Rows are points. Each copy is the shape, with its points in the same order, stretched, turned, moved and blurred by noise. Some copies are also mirrored. Which?

Shape (8 x 2):
[[-85 -96]
 [  8  53]
 [ -6  40]
 [-12 -20]
 [ 16  30]
 [  5  52]
 [ 21  20]
 [-13  41]]
Copy 1 (8 x 2):
[[  41 -121]
 [   2   44]
 [   5   28]
 [  -3  -24]
 [  -8   30]
 [   5   50]
 [ -18   15]
 [  26   33]]
Copy 1 is: mirrored
Copy 2 (8 x 2):
[[ -85 -107]
 [  33   18]
 [  26    7]
 [ -40  -28]
 [  25   25]
 [  37   17]
 [  12   17]
 [  23    0]]
Copy 2 is: mirrored

Shape (7 x 3):
[[  7  -4 -61]
 [-47  49  43]
 [-37 -33  -9]
 [  5 -15  39]
 [ 43  -9 -84]
 [ 66 -54  10]
 [-13   9   0]]
Copy 1 (7 x 3):
[[ 37 -20  23]
 [-67  41 -16]
 [-28 -28  41]
 [-36  35  50]
 [ 75 -19  38]
 [ 25  31 100]
 [-18   8  19]]
Copy 1 is: only turned
Copy 2 (7 x 3):
[[ 42  50 -27]
 [-66  21  35]
 [ 33 -12  24]
 [-18 -39 -16]
 [ 65  46 -71]
 [ 22 -65 -84]
 [ -7  19   0]]
Copy 2 is: mirrored
Copy 3 (7 x 3):
[[ 15 -53 -50]
 [-51  61 -32]
 [-18 -26  12]
 [ 26  28   4]
 [ 58 -72 -67]
 [100 -10   9]
 [ -1   8 -29]]
Copy 3 is: only turned
Copy 4 (7 x 3):
[[ 78   2 -28]
 [-57  78 -19]
 [  7 -20 -42]
 [-31 -11  15]
 [119 -15 -10]
 [ 27 -71  48]
 [  1  19 -10]]
Copy 4 is: only turned

Shape (10 x 6):
[[-24 -10  27  13 -28 -16]
 [ 51 -66  22 -71  -5  21]
 [-46  31 -10   5   1  10]
 [ -9  47  24   3  -4 -46]
 [-44  -1  -5 -11  27  47]
 [-12 -35 -38   6 -43 -23]
 [ -7 -10  -8 -15 -52  -1]
 [-57  -2  17 -25   7 -10]
 [ 56 -50  37 -25  28  31]
 [-10   0 -25  15 -22 -51]]
Copy 1 (10 x 6):
[[ -8   1 -13   4 -60  26]
 [121  54 -33 -64   2   7]
 [-55 -20   6 -34  -8  -5]
 [-27 -14   9  11 -40 -51]
 [-34  29  20 -60  18  22]
 [-13  -5 -87 -11 -32  41]
 [ 20 -22 -40 -33 -50  19]
 [-46  36   9 -33 -41 -17]
 [ 98  51   7 -22  24  23]
 [-33  -5 -57  12 -21  -9]]
Copy 1 is: mirrored
Copy 2 (10 x 6):
[[  21   17  -10    4  -56    4]
 [  31    0  -17 -108  -20    1]
 [ -26   23    6   23  -16   48]
 [  -5   51    9   23   -1  -16]
 [   1   11   22  -11  -12   69]
 [   5  -17  -70   -1  -62   16]
 [ -18   -2  -32   -9  -66    9]
 [  -1   56   -9   -5  -23   55]
 [  64   -9   23  -80    3  -15]
 [   9    8  -52   28  -26   -6]]
Copy 2 is: mirrored
Copy 3 (10 x 6):
[[  9   4 -18   4 -41 -35]
 [ 15 -33  36 -63  63 -40]
 [-21  25 -12 -23 -60   5]
 [-27  38   1  55 -22 -24]
 [-35  -9   0 -64 -43   7]
 [ 45  16 -50 -37 -15  -3]
 [ 40  19  -7 -34 -26 -17]
 [-31  22 -19 -32 -47 -39]
 [-15 -59  35 -24  60 -17]
 [ 12  33 -46  14 -12  -4]]
Copy 3 is: only turned
Copy 4 (10 x 6):
[[ 23 -38   9  24 -45  22]
 [ 53 -78   9 -51  53 -19]
 [-36 -15  -4 -31 -61  24]
 [-26  15  39  18 -38 -12]
 [-31 -60   1 -64 -44  35]
 [ 21 -47 -68  19 -21   7]
 [ 41 -18 -31  -6 -18  15]
 [ -9 -51  12 -30 -72  -2]
 [ 11 -90  37 -27  55  11]
 [-19 -28 -29  31 -34 -10]]
Copy 4 is: only turned
